Every row gives one point. The last column is the point's height on a tilted bowl or saddle (a function of degree 2), plus a little noise. Count its main directions that bend up, bend down and stay straight.

Points, 11 rows:
[[-3.5  2.6  3.9]
 [ 4.3  4.7  2.4]
 [-2.5  2.4  3.4]
 [ 3.5  3.8  2.5]
 [-2.6  1.0  3.2]
 [ 0.5 -2.8  3.0]
 [ 1.3  1.4  2.6]
 [-7.7  3.6  7.5]
 [ 0.5 -2.2  2.9]
 [ 2.0  5.2  2.4]
 [-2.7 11.3  6.7]]
Directions: 1 up, 0 down, 1 straight

Points (10 x 3):
[[-4.4  0.4  2.3]
 [ 5.6 -2.4  2.7]
 [ 8.9  0.3  5.8]
 [ 3.0 -3.1  1.6]
 [ 1.6 -1.8  1.4]
 [-2.0  3.8  3.5]
 [ 1.2 -0.7  1.7]
 [-4.1  5.2  4.8]
 [ 6.7  4.1  6.5]
 [ 0.0  6.5  5.7]]
Directions: 2 up, 0 down, 0 straight

Points (16 x 4):
[[ -0.6 -10.1  -5.5  -8.5]
 [  2.2   2.6  -2.2  -1.8]
 [  0.6  10.6  -5.6  -5.8]
 [  2.0   0.7   0.0  -1.8]
 [ -2.8  -0.8  -5.7  -3.1]
 [  5.8   4.8   5.9  -6.1]
 [  4.5   2.0   3.6  -3.5]
 [ -0.5   7.2   3.7  -4.5]
 [ -3.5  -0.1  -3.8  -2.4]
 [ -4.1   8.2   2.0  -4.8]
 [  0.5   2.9  -5.8  -2.5]
 [ -5.4   3.1   2.0  -3.4]
 [ -0.3  -0.5   0.3  -1.9]
 [  2.0   1.6  -2.7  -1.7]
 [ -3.6  -4.9  -1.2  -3.9]
 [ -1.0   0.5  -0.2  -1.6]]
Directions: 0 up, 3 down, 0 straight

Points:
[[  0.4   3.3  -0.4   0.7   1.6]
 [ -0.1   4.5  -5.4  -2.4   2.7]
 [  3.6   3.5   1.1   3.1   2.8]
 [  3.6   1.3  -3.3  -2.0   1.5]
 [ -2.8  -0.8   0.1  -2.6   1.9]
 [  2.3  -3.2   4.9  -0.1   3.0]
 [ -3.0  -3.7  -4.0  -2.5   3.1]
 [ -4.2  -3.5  -3.3  -4.8   3.7]
 [ -4.7   3.9  -4.1  -1.4   3.7]
 [  6.4  -7.2  -2.5 -10.5   6.2]
 [ -2.4   0.5  -5.6  10.2   9.6]
 [  3.5   2.1  -4.9  -2.1   2.0]
 [ -1.7   0.0   0.6   2.0   2.7]
 [  3.1  -9.7  -1.6  -3.4   3.9]
 [  8.7  -3.1   4.3   0.3   4.9]
 [ -4.9  -4.2  -4.7   5.3   6.6]
 [ -2.1  -1.7  -4.5  -0.4   2.7]
 [ -3.0   0.6   3.5  -2.0   1.7]
 [ -0.2  -5.2  10.7  -4.2   6.5]
 [  2.3  10.1  -0.1  -1.2   2.0]
 [  1.5   4.5   3.2  -3.3   0.0]
 [  5.1   2.3   0.9   4.8   4.1]
 [ -0.9   2.1  -0.9   3.4   3.1]]
Directions: 3 up, 0 down, 1 straight

Points, 42 rows:
[[ -4.7  -0.9   0.1   0.4   3.4   2.5  -1.4]
 [ -1.3  -8.9   6.0  -2.4  -3.1  -0.7  -7.3]
 [ -1.0   2.8  -1.8  -8.1  -2.5  -3.1  -4.7]
 [ -0.1   8.0  -0.4   5.9  -1.3   2.5   0.0]
 [  0.1   6.1   3.7   2.4  -7.6   2.8  -2.9]
 [  0.0  -2.6  -1.1   3.0   3.9   3.4   0.5]
 [  6.4  -0.5  -3.5   2.9   0.0   0.3   1.4]
 [  6.3  -8.6  -1.1  -2.0  -3.4  -6.7  -7.0]
 [ -4.1 -10.3  -0.1   0.5   7.2   5.0  -7.2]
 [ -1.5   7.9   1.3  -7.3  -1.0   2.9  -4.9]
 [ -0.4  -4.2  -3.3   1.0   1.7  -8.8  -4.7]
 [  0.4   0.5   1.6   6.2  -7.0   3.6   1.0]
 [ -0.7  -0.9   1.5  -1.0   2.9   2.2  -1.2]
 [ -3.0   4.4  -3.9  -9.5   1.1   5.5  -4.8]
 [ -0.5   3.3  -4.6   5.1   0.8   4.5   1.9]
 [ -1.7   3.7  -1.4  -5.4  -1.8   8.4  -4.2]
 [ -4.3   1.7  -0.1  -3.7  -4.6   0.4  -2.5]
 [  4.9  -0.6  -0.2   1.0  -4.8  -4.5  -1.6]
 [ -4.9   2.4   1.8  -1.5  13.2   5.8  -7.2]
 [  0.7  -4.2  -3.6  -2.7  -6.5  -1.6  -1.2]
 [  1.7   6.4  -6.9  -2.3   2.1  -2.4   0.1]
 [ -1.4   2.2   0.0   0.8   6.3   3.1  -0.7]
 [  8.5  -0.5   8.8  -4.1  -2.0   0.1  -9.1]
 [ -3.2   2.1  -3.8  -4.0   2.8  -4.7  -3.2]
 [ -3.2  -1.4  -3.7  -4.5   1.2   4.9  -2.0]
 [ -3.7   2.1  -0.1   1.0   2.9   3.0  -0.5]
 [ -0.9   3.1   2.9   0.6  -0.8   1.0  -1.0]
 [  0.7  -0.3  -6.8   1.7  -2.5   0.1   2.3]
 [ -3.6   0.2   5.9  -3.6  -5.4  -0.2  -6.0]
 [ -2.4   2.7   1.0  -5.8   4.6  -0.5  -4.0]
 [  3.4  -3.7   3.3  -0.3   0.7  -5.0  -4.9]
 [  2.4  -3.4  -1.5   2.2   2.0   1.5   0.6]
 [ -0.3 -10.2   0.8  11.8   2.3   0.8  -1.7]
 [  2.3   2.4  -2.8   3.1   6.1   7.4  -0.3]
 [  3.9  -2.6  -1.9   4.2  -2.6   4.2   1.3]
 [  2.5   4.3   6.4  -2.1  -0.8  -8.9 -11.0]
 [  0.0   0.6   6.8   4.1   2.1   3.3  -2.9]
 [  4.7  -0.8  -0.1   0.4   4.4   0.3  -0.3]
 [  2.6   3.5  -4.6   3.4  -6.1   2.3   1.5]
 [ -1.2   1.4  -6.0  -1.8   1.3  -2.2   0.3]
 [ -3.2   6.0  -5.0  -1.3 -12.1   6.3  -5.2]
 [  1.0  -3.3  -1.5  -1.6  -1.7   0.7  -0.2]]
Directions: 0 up, 5 down, 1 straight
